Every row gives one point. The points of each table are mixes of a few directions, plus a little noise. Count the directions of each table, and those that both share. Where both have some left over, give the other angles between the two spaces (their principal angles), to ten degrees, smallest first.
(in the rows, 128 means zero)

First (7 x 3):
[[224 137  86]
 [ 81 184 185]
 [146  83  92]
 [ 96  85 118]
 [105 189 177]
 [ 73 101 138]
 [169 116 101]]
Second, 4 rows:
[[139 119 145]
 [148 114 157]
 [163 103 179]
 [ 60 176  31]]
Directions: first 2, second 1, shared 0; angles 80

First, 6 rows:
[[ 60  92 122  66]
 [106 117 126 109]
 [ 60  92 122  66]
 [147 138 130 145]
 [217 176 136 209]
 [177 155 132 173]]
Second:
[[ 25 191 164  81]
 [146 142 148 164]
 [170  70 133 165]
 [128 173 128 130]
 [132 158 157 162]
 [132   7  74  71]
 [117 137 132 123]
 [178 146  87 125]]
Directions: first 1, second 3, shared 1

First, 8 rows:
[[121 147 129 116 135 126 129 110]
 [154  42 115 186  91 137 137 249]
 [100 152 110 113 122 152 159 224]
 [ 93 211 130  73 155 132 137  75]
 [137 145 146 117 146 108 102  14]
 [106 159 121 108 132 140 145 159]
 [164  88 147 155 129 102  92  33]
 [149  80 126 159 113 127 123 159]]
Second, 7 rows:
[[146 103 125 155 122 137  95 137]
 [129 116 120 138 119 138 131 173]
 [142 135 130 138 139 134  78  70]
 [135 105 114 153 115 148 117 196]
 [158  79 149 151 122  92 121  55]
 [ 82 218 149  43 156  90 194  20]
 [103 142 106 120 118 155 161 245]]
Directions: first 2, second 3, shared 2

First (9 x 9):
[[129 129 128 128 127 129 129 129 128]
 [151 166  13  98 132 173 152 163 112]
 [119  81 180 155 158 113 113 107 138]
 [127 166 131 112  87 121 132 132 125]
 [118  73 183 159 165 114 112 107 139]
 [104 115 249 147  97  79 106  97 143]
 [148 152  37 107 136 163 146 152 117]
 [138 140  74 117 135 149 138 144 121]
 [122 132 157 130 114 115 125 122 132]]
Second (7 x 9):
[[111 121 189 139 115 100 114 113 132]
 [ 79  86 124 153 190 103  78 125  97]
 [148  92  76 136 182 161 138 134 132]
 [180 208  91  82  43 162 186 147 148]
 [138 160 112 111  99 135 141 136 128]
 [105 100 132 144 163 116 104 124 116]
 [134 130 172 130 104 119 135 117 144]]
Directions: first 2, second 3, shared 2

First:
[[145 188 170 189 112 107 114  13  73 102 138]
 [111  69  88  69 144 149 142 240 181 153 118]
 [121 106 112 106 134 136 133 171 148 138 124]
 [145 186 168 187 112 107 115  16  75 103 138]
 [136 155 147 155 121 118 122  75 103 116 133]
 [119  98 107  98 136 139 135 185 155 141 123]
 [122 107 113 106 134 135 133 169 147 137 124]
 [118  92 103  91 138 141 136 197 161 143 122]
 [120 101 110 101 135 138 134 180 152 139 123]
 [142 177 162 177 115 110 117  34  83 106 137]]
Second (8 x 11):
[[137 112 144 124  82  98 139 167 122 192 167]
 [197 143 135 149 146 178 134 203 121  88 171]
 [ 99 168  98 126 141 174  82  90 158   7  73]
 [114 109 127 128 182 114 151  74 113 152 101]
 [115 130 123 125 130 127 122 110 132 118 114]
 [158 121 141 133 116 126 141 172 118 158 165]
 [ 80 141 107 119 145 133 104  61 145  76  71]
 [123  97 148 119  82  74 151 146 115 232 162]]
Directions: first 1, second 3, shared 0; angles 70

First (9 x 12):
[[192 130 174  74  74  72 160 136 195 142 145 130]
 [187 149 139 146 134 114  73 150 171 140 125 114]
 [121  98 119 114 115 139 191 111 174 141 113 105]
 [103  63 102  86 101 140 179  63 141  40 200  70]
 [ 85 173 119 160 190 146  80 179  24 154 105 183]
 [165 185 142 175 160  90  70 192  71 183 100 171]
 [ 97 118 149 178  42 109 178  52 117 154  69 158]
 [114 117  91 139 177 156 125 146 114 123 133 104]
 [ 88 121 117  82 161 188  96 122 150  77 158 120]]
Second:
[[155 155  84 157 106 120 167 163 173 154 109 115]
 [192 147  92 136 124  80 107 167 117  84 197  91]
 [153 138  52 195 130 118 130 148 106 103 152  85]
 [103  97 137 150 154 144 106  94  88 125 119 121]
 [104  79 223 122 166 169 126  88 178 242   7 155]
 [157  95 130 144 130  84 125 111  78 107 167  94]
 [116 158 118  65  64  96 176 138 120  74 191 155]
 [ 96 146 180  95 159 194  90 136 206 187  48 174]
 [ 76 136 136  89 115 141 118 108  89  77 164 158]]
Directions: first 6, second 5, shared 4; angles 80

First:
[[ 95 101 129 105 128 124  48 136  95  80 165  92 142 147 105 166 139 161]
 [135  90 111 100 125 124 147 102 140 132 147 140 158 138 163 165 105 134]
 [129  91 111 103 120 125 129 109 134 126 145 128 154 139 153 163 111 140]
 [123 143 171 100 163 152  98 153  30  97 149 142  53 153 103 126 136  82]
 [154 124  82 154  75 125 158 126 181 186  59 110 129 120 147  94 119 129]
 [126  90 111 107 121 121 130 106 147 125 147 127 168 134 153 163 113 148]
 [128 133 132 134 136 123 148 118 148 128 139 138 150 118 136 132 126 134]
 [101 166 134 170 111 125  56 172 123 111 101  75 108 117  64  87 168 152]
 [144 123 143 103 152 135 171 112 106 133 146 169 113 135 156 140 111  96]
 [135 101 118 103 122 133 129 117 114 130 132 131 124 145 148 150 114 122]
 [138 249 169 226 154 120 198 157 189 158  79 154 112  61  82  22 167 109]]
Second:
[[171 121 111  85 160 103 166 146  66 127 201 137 138 128 130 154 181  97]
 [101  99 123 132  91 151  85 107 152 130  77 115 113 148 142 132  78 148]
 [ 87 115 162 125 142 139 113  97 156 104 138 155 152 135 137 145  68 142]
 [126 169 128 154 106 106 147 172 134 177  97 133 119 128  73  45 105  72]
 [137  71  67 103  75 113 100  96 125 158 124 124 143 133 143 160 110 130]
 [156 183 130 169 142 127 154 162 133 131 109 105 107  99 113  93 201 136]
 [126 172 202 128 208 156 159 161 102  69 156 128 104 138 134 127 162 134]
 [163  82  67 102 100 118 115 102 108 138 144 111 135 120 158 182 170 149]
 [ 86 140 162 154 129 140 113 110 176 116 105 144 141 124 122 112  75 145]]
Directions: first 4, second 5, shared 2; angles 30, 70

First (11 x 20):
[[123 126 151  93 148 153 131  88 109 119 102 137 127  95 102 133 118 131
  128 112]
 [244 190  89 201 107  22  52 127 231 246 217 132 165 235 224 146  86  92
  203  93]
 [176 146 150 113 140 121 120 126 133 142 142 144 159 144 113  94 128 104
  132 113]
 [127 126 117 144 116 119 135 161 128 125 141 126 134 144 131 116 140 125
  122 139]
 [167 140 170 117 137 121 108 118 160 128 139 118 108 142 137  80 143 103
  101 149]
 [132 130 160  84 155 156 129  80 107 119 100 142 133  93  95 126 117 126
  128 106]
 [110 120 107 144 115 126 141 159 119 121 133 126 133 134 128 133 136 135
  127 136]
 [ 34  82 105 182  86 128 139 179 159  74 123  60  11 124 191 135 176 161
   62 228]
 [115 125 130 106 140 148 138 104 100 124 107 142 143 101 102 146 115 136
  141 104]
 [ 87 111 100 122 125 151 165 154  74 108 111 145 162 106  89 150 127 147
  138 111]
 [ 91 113 129 102 139 161 150 110  87 105  96 137 131  87  94 147 124 146
  127 115]]
Second, 10 rows:
[[152  95  94 143 142 146 148 174  64 128 141 137 102  71 113 101 176  44
  124  87]
 [118 145 164  99 125 134 147 145 128  98 113 134 163 162  92  84 125 157
  101 158]
 [108  82 102 145 135 119 172 173 128 137 135  99  69 105 158 131 144  79
   95 162]
 [133 145 150 129 105 145  81  90 161 113 147 139 183 135 119 153 147 197
  146 133]
 [103 163 122 129 139  89 149 163  85 111  64 101   7 171 148  42  82  71
   91 131]
 [154 103 117 115 147 145 159 148  94 145 144 151 169  94  97 132 142  86
  139  98]
 [113  95 138 147 101 157 120 154 153  92 163 116 143 110 128 132 200 160
   99 177]
 [147 170 147 117 119 129  71  50 161 146 133 152 197 148 122 177  95 198
  182  94]
 [145 159 138 126 120 127  74  57 159 149 138 147 180 137 132 182 102 186
  181  96]
 [104 125 111 130 145  89 160 127 146 160 104 103  67 149 168 144  69 104
  122 145]]
Directions: first 4, second 5, shared 2; angles 70, 90

First, 11 rows:
[[137 227 228 112 142 135 112 146 126  97 134 165 168 234 109  78 116 163
  100 194  79 141 113 110]
 [112 152 153 139 127 115 148 129 154  87 160 132 138 167 110 110  97 158
  134  97 137 174 130  93]
 [111 129 165 157 118  94 165 101 143  70 156 121 119 173 138 147  96 191
  131  86 110 197 143 130]
 [113  45 122 165 109  82 202  78 168  85 103 108  93 157 205 199 160 185
  147  40 111 194 151 194]
 [149  90  51  78 159 152 118 146 135 235  63 148  99  64 170  95 210  34
  143 152 185  55 120 155]
 [142 140 175 147 133 143 112 146 217 192 187 126 216 169  43  99  72 135
  141  96 149 137 149 102]
 [102 181 124 118 131 111 135 124  61  53 152 135  77 111 129 104  96 143
  119 150 133 159 119  78]
 [156 108 110 128 133 133  81 104  48 194 118 113  91  44 139 161 126 106
   99 202 104  72 148 187]
 [122 234 147  60 158 155 114 180 105  95  98 185 131 180 128  29 164  88
  119 200 139 104  79  58]
 [117  23  26 165  73 148 121 133 124  99 117  66 139  35 118 225 139  96
  149  56 134  89 111 132]
 [149  82 105 138 124 140 102 121 125 197 124 108 137  74 120 161 130 104
  123 135 129  88 145 169]]
Second (9 x 24):
[[137 249 185  77 180 129  99 142  75 159 145 183 101 151 114  20 104 117
  101 234 141 124 128  88]
 [134 204 181  85 182 118 143 137 161 177 133 185 120 191 133  23 131 125
  131 161 166 155 137 104]
 [104  45  93 159  84 117 188 122 188  39  89 100 142 166 175 205 180 156
  158  22 109 162 108 148]
 [131  63 136 180 105 105 142  87 145 135 151  90 131 114 130 201  99 174
  129  80 104 157 163 181]
 [151 218 192 103 142 166  63 167 103 153 141 153 184 166  68  76 106 112
   97 225  96  80 111  99]
 [119  75  87 136 113 107 157  98  88  86  84 113  68  97 201 186 172 139
  127 113 108 133 125 176]
 [114  81  96 139 115 112 166 114 145  96 109 116 105 124 166 160 154 138
  145  74 136 151 127 142]
 [163 144 115 106 146 172  55 157 114 243 137 131 165  69  69  96 115  59
  115 195 149  43 131 124]
 [100  74  67 168  85 126 140 127 132  65 163  80 135  74  96 185  92 133
  149  47 144 146 122  90]]
Directions: first 6, second 6, shared 6

First:
[[140 129 138 131 131 141 142 116 114 131 149 138 131 129 152 108 121 145
  120 114 144 108 132 131 155 156 122 110 143 152 139 129]
 [126 113 130 144 128 126 133 135 130 121 118 130 128 129 117 130 144 131
  137 115 112 137 112 123 120 114 122 144 130 141 113 132]
 [132 114 132 146 131 136 142 122 124 121 120 144 128 127 125 121 144 133
  138 103 118 130 112 132 131 124 111 140 138 153 112 132]
 [119  99 120 153 116 115 137 157 118 139 127  98 124 135 141 133 142 161
  127 136 118 123 119  96 129 131 143 125 126 146 125 141]
 [120 143  72 116 114 145 139  86 116 156  57 157  93 117 152 149 137 101
  138 146 168 124 166 179 138 153  93 124 108 104 110 127]
 [102 146 156  85 122  57  53 225 167 128 209   7 159 145  94 158  73 138
   88 223  97 145 137  38  74  85 243 105  96  41 192 119]
 [134 124 134 135 131 135 137 121 123 125 132 138 130 128 133 119 131 134
  129 114 129 123 123 131 137 134 120 128 136 144 126 129]
 [128 138 118 120 129 136 128 110 130 129 108 146 121 123 125 132 130 110
  134 126 136 132 136 150 127 128 113 133 124 118 120 124]
 [138 126 140 136 136 142 139 111 126 117 129 155 132 125 124 115 135 125
  135  99 124 128 116 142 136 128 108 137 141 150 118 127]
 [137 145 149 112 139 131 119 121 135 117 155 135 140 127 121 116 111 119
  121 123 129 126 128 132 130 127 132 123 135 122 142 120]
 [132 130 120 131 131 143 139 103 126 125 104 159 121 122 126 126 140 114
  140 109 132 131 127 155 132 129 100 139 131 136 111 127]]
Second:
[[126  97 134  51 131  93 144 141 105 106 172 158 103 133 142 113 158 126
  132 104 141 150 100 157 120 167 152 164 124 192 169 107]
 [100  95 158 132 120 158 134 178 102 139 161 133 193 148 124  95 110 172
  115  98  99 143  67  78 127 139 131 132 125 138 123 116]
 [159 136 162 164 135 113 132  94 144 108 102 112 115 146 113 123 111 111
  138 130 121  94 152 139 145 117 123 117 137 112 113 145]
 [107 101 135  85 108 117 148 146  99 123 121 137 142 174 128 106 125 119
  116 122 134 147  97 134 123 170 141 151  92 125 137 117]
 [124 146  98 125 129 133 115 118 137 143 113 130 111 105 137 151 136 121
  134 148 141 129 152 139 123 118 120 121 128 115 126 126]
 [136 165 111 158 145 131 105 106 161 118 119 102 115 120 138 150 146 126
  141 144 138 114 161 127 121  94 116 123 148 125 125 134]
 [152 151  80 172 109 140 146 117 139 143 119 126 100  87 111 149 120 101
  100 154 136 145 166 130 132 115 121  94 126  80 109 154]
 [ 96 114 123 113 120 144 127 171 114 123 160 121 172 160 140 108 143 155
  117 111 123 155  82  94 109 139 133 148 119 149 138 111]
 [121 140 104 134 123 141 113 115 131 165  91 134 122  94 127 151 107 123
  134 152 133 120 154 134 136 118 112 107 123  87 109 130]
 [161 133 176 144 158 107 116  92 149 108 126 124 106 112 123 130 121 130
  157 119 115  80 150 147 149 107 125 124 161 153 126 136]]
Directions: first 4, second 6, shared 1; angles 60, 80, 90

First (9 x 32):
[[143 131 162 156  98 101 151 153 147 122 141 129 140 148 176 138 114 134
  146 126 161 144 122 100 107 107 133 130 133 131 123 123]
 [120 126 119 120 124 156 118 133 130 123 137 112 155 125 151 141 125 135
  107 130 125 121 135 102 127 126 125 127 151 101  93 144]
 [126 142 141 147 113 106 139 119 146 145 113 154 142 142 149 124 135 133
  152 120 149 134 122 127 102 103 146 133 128 152 127 123]
 [125 140 101 119 148 167 118 117 114 114 111 109 140 104 146 159 119 106
  112 143 131 119 127 133 165 126 101 125 144 105 113 117]
 [132 145 131 147 141 128 135 129 121 121 110 126 121 120 140 143 134 108
  144 133 148 137 126 131 135 118 113 126 114 141 134 116]
 [133 101 113  93 147 127 138 128 145 158 143 143 123 123  96 136 121 147
  123 126  64 109 118 159 142 146 157 129 138 112 118 121]
 [122 149 132 151 130 131 121 123 113 114 109 123 125 126 138 124 142 111
  136 129 164 139 136 118 121 118 110 127 114 144 134 131]
 [122 122 117 124 169 155 123 144 108 128 133 109 108 114  95 137 151 122
  120 128  94 126 141 128 136 150 120 122 109 117 112 145]
 [128  93 135  96  84  79 110 105 128 129 153 146 100 148  61  50 111 159
  110 115 118 123 126 154 118 157 146 133 122 148 195 131]]
Second, 11 rows:
[[128 128 127 127 128 128 128 128 128 127 128 128 128 129 128 128 129 128
  128 128 128 128 128 128 128 128 128 128 128 127 128 128]
 [136 114  93 117 137 126 131 125 112 126 101 133 122 131 122 121 125 115
  146 123 128 116 117 136 120 137 123 108 120 131 125 116]
 [134 117  99 120 135 126 131 126 116 126 107 132 124 130 124 123 126 118
  141 123 128 117 119 135 122 135 123 112 122 131 126 119]
 [130 124 118 125 130 127 128 128 124 127 120 129 127 129 127 126 128 125
  133 126 128 124 125 131 125 131 126 123 127 129 127 125]
 [141 104  68 110 143 124 133 123 101 125  84 135 119 134 119 116 124 106
  157 119 128 107 109 141 116 143 120  93 115 134 123 109]
 [121 141 161 138 120 130 125 131 143 130 152 125 133 125 133 135 130 141
  112 133 128 140 139 120 136 120 132 147 135 126 131 138]
 [149  90  32  99 151 122 137 120  86 123  58 140 112 137 113 109 120  93
  175 114 127  94  98 150 108 152 115  75 108 137 120  98]
 [122 139 157 136 121 130 126 131 140 130 149 124 132 125 132 134 130 139
  114 132 128 139 137 121 134 121 132 145 133 125 131 137]
 [118 148 176 143 116 131 123 132 149 131 163 123 136 124 135 137 132 146
  105 135 127 145 143 117 138 116 134 155 138 123 132 143]
 [128 127 127 128 128 128 128 128 128 128 128 128 128 128 128 128 128 127
  128 128 128 128 128 129 127 128 128 128 127 128 128 128]
 [102 177 249 165  98 136 117 139 181 134 218 113 147 116 147 153 138 173
   70 146 129 171 166  99 154  98 144 197 153 116 138 166]]
Directions: first 6, second 1, shared 0; angles 60

First (9 x 32):
[[163 104 149 113 111 146 169 106 124 193 130 169 150 148 104  94 128  76
  160 114 119 181 103 140 158 103 118 142 161 149 144 105]
 [141 115 146 116 122 124 160 131 118 153 110 122 146 148 103 111 122 101
  137 110 126 160 127 130 155 102 135 143 154 152 130 114]
 [100 131 120  99 123 122 142 131 133  91 135 108 122  79 143 119 152 156
  124 125 153 101 128  91  98 180 117 120 103  96 131 158]
 [115 122 134  96 120 121 162 132 125 116 122 108 136 101 122 109 144 131
  131 114 146 128 127 100 122 152 124 132 126 119 132 141]
 [121 146 107 163 142 132  73 128 137 106 143 137 106 131 153 160 120 155
  113 153 118  95 135 145 108 133 128 112 106 115 120 132]
 [152 112 149 120 120 131 161 124 119 170 114 137 148 157 100 108 119  89
  144 111 120 171 121 139 162  93 133 145 160 157 133 106]
 [116 146 120 161 149 110  86 151 124  96 112  96 117 155 131 164 106 152
  100 137 117 105 155 145 130 102 151 126 123 140 108 124]
 [163 111 147 128 119 140 153 115 121 186 122 158 147 164 102 108 117  81
  150 117 112 178 114 151 165  86 129 143 162 159 136  99]
 [ 81 165  80 156 148 126  45 133 150  40 163 117  81  71 193 178 144 212
   94 170 141  33 141 111  54 201 116  88  57  65 117 173]]
Second, 8 rows:
[[117  97 161 145 128 131 116 135 128 130 132 149 118 113 152 131 115 134
  144 126 128 130 125 112 136 120 114 134 128 127 164 125]
 [132 123  98 146 137 153 149 113 158 164 119 142 123 112  95 138 121 130
  151 158 125 150 138 135 159 135 161  94 137 118 139 106]
 [116 110  96 152 110 129 154 153 136 127 122  99 152 167  87 149 121 133
  153 140 126 121 136 123 121 127 105 132 156 129 168 127]
 [160 101 188  96 142 115  46 100 109  59 211 119 139 174 196 135 170 127
   57  47 141  71  97 190  94 133  45 194 113 112  78 249]
 [164 156 102 136 137 137 166 133 100 120  82 166 116 103 146  52 116 161
  137 150 126 151 158 106 180 131 192 113 116 149  86  69]
 [110 124 144 123 113 108 121 148 116 113 134 105 139 148 132 142 128 120
  125 115 128 112 119 116  97 121  93 149 133 132 148 141]
 [123 144 120 131 123 124 151 143 118 135  99 135 122 114 124 109 116 135
  141 145 125 142 138 105 136 125 153 118 125 139 130  90]
 [105 172 115  96 136 129 127 100 159 177 125 112 114  95  96 169 138  88
  118 145 127 147 113 137 102 134 159  90 116 118 114 116]]
Directions: first 3, second 5, shared 0; angles 50, 70, 80

First:
[[147 109 164  60 130  83 137 175 111 114 129 128 104 169  98 105 105  98
  171 107 166 121 128 135 128 140 130  78  88 145 171 107]
 [154 128 126 107 118 141 109 117 127 130 150 126 121 125 129 122 134 172
  161 105 108 131 103 142 111 115 117 144 149 128 107 143]
 [109  72 105 170 120  96 138 133 143 166 159 157  96 151 113 150 106  90
  112 171 122 132 198  89 135 142  98 113  93 138 170 131]
 [145 152 164  85 135 142 122 153 118 109 109 123 128 114 140 108 128 158
  155  99 147 136  65 159 126 121 155 130 133 137 113 121]
 [ 91 118 135 137 135 100 146 147 137 144 116 137 120 154 130 146 100 100
  159 144 126 125 181  87 150 134 154 130  81 109 163 111]
 [109 119 110  99 120 178  94  99  76  63  96 103 187 131 169 150 194 131
  144 112 106 123 161 120 100 101 157 170 143 111  92 150]
 [143 151 118 170 136 154 136 119 121 113 107 130 148  76 128 109 157 110
    7 143 158 134  67 176 128 145 109 104 170 158 105 130]
 [154 114 126  97 117 160 101 119 100 101 134 123 137 115 150 124 161 161
  140 107 119 138  95 154  96 112 124 144 153 145  95 151]
 [104 195  83 230 143  62 183  71 224 211 164 114 118 139  44 120  70  85
   71 157  97  84 187  88 186 164  71 103 147  70 152  93]
 [106 134 154 121 139 153 126 153 111 108  87 134 142 108 170 138 134 139
  137 132 143 144 109 131 134 117 177 149 112 129 119 126]
 [145 114 125 130 117 135 114 124 139 146 155 139 108 123 136 131 121 168
  157 122 108 138 114 131 117 117 116 147 136 132 115 145]]
Second (10 x 32):
[[119 120 127 117 145 124 145 121 124 130 131 139 148 143 138 123 134 143
  123 131 134 114 126 113 135 110 117 124 133 133 127 141]
 [115 116 127 112 154 121 153 117 122 131 133 144 159 151 142 121 137 152
  120 132 138 106 125 106 138 101 112 122 134 137 125 146]
 [117 117 127 113 151 123 151 118 122 131 133 143 155 148 140 121 137 149
  121 131 137 109 126 108 138 104 113 123 135 136 125 145]
 [152 149 128 157  80 141  80 149 139 121 119  98  74  86 104 141 111  85
  142 120 111 167 132 168 109 177 157 138 114 112 133  96]
 [107 108 127 101 173 116 171 109 117 133 137 157 179 167 150 117 144 169
  114 135 144  91 124  91 145  83 101 118 140 142 123 158]
 [ 94  97 127  85 197 111 196  98 111 137 143 172 207 189 164 110 153 191
  107 139 153  71 121  69 155  56  86 112 147 151 120 176]
 [162 159 130 171  58 146  60 158 144 119 114  84  49  66  92 146 103  65
  149 117 103 185 134 187 101 200 171 144 109 106 136  80]
 [161 158 130 170  60 146  62 157 144 119 114  85  52  68  93 146 103  67
  148 117 105 183 135 185 102 197 169 144 110 106 135  81]
 [148 146 128 154  87 138  88 146 138 122 120 103  81  92 107 138 113  91
  140 122 114 161 131 163 112 170 153 137 116 114 132 100]
 [106 108 127 101 171 116 171 109 117 134 137 156 179 167 151 116 144 168
  115 136 143  92 124  91 145  82 101 118 140 142 124 159]]
Directions: first 6, second 1, shared 0; angles 80
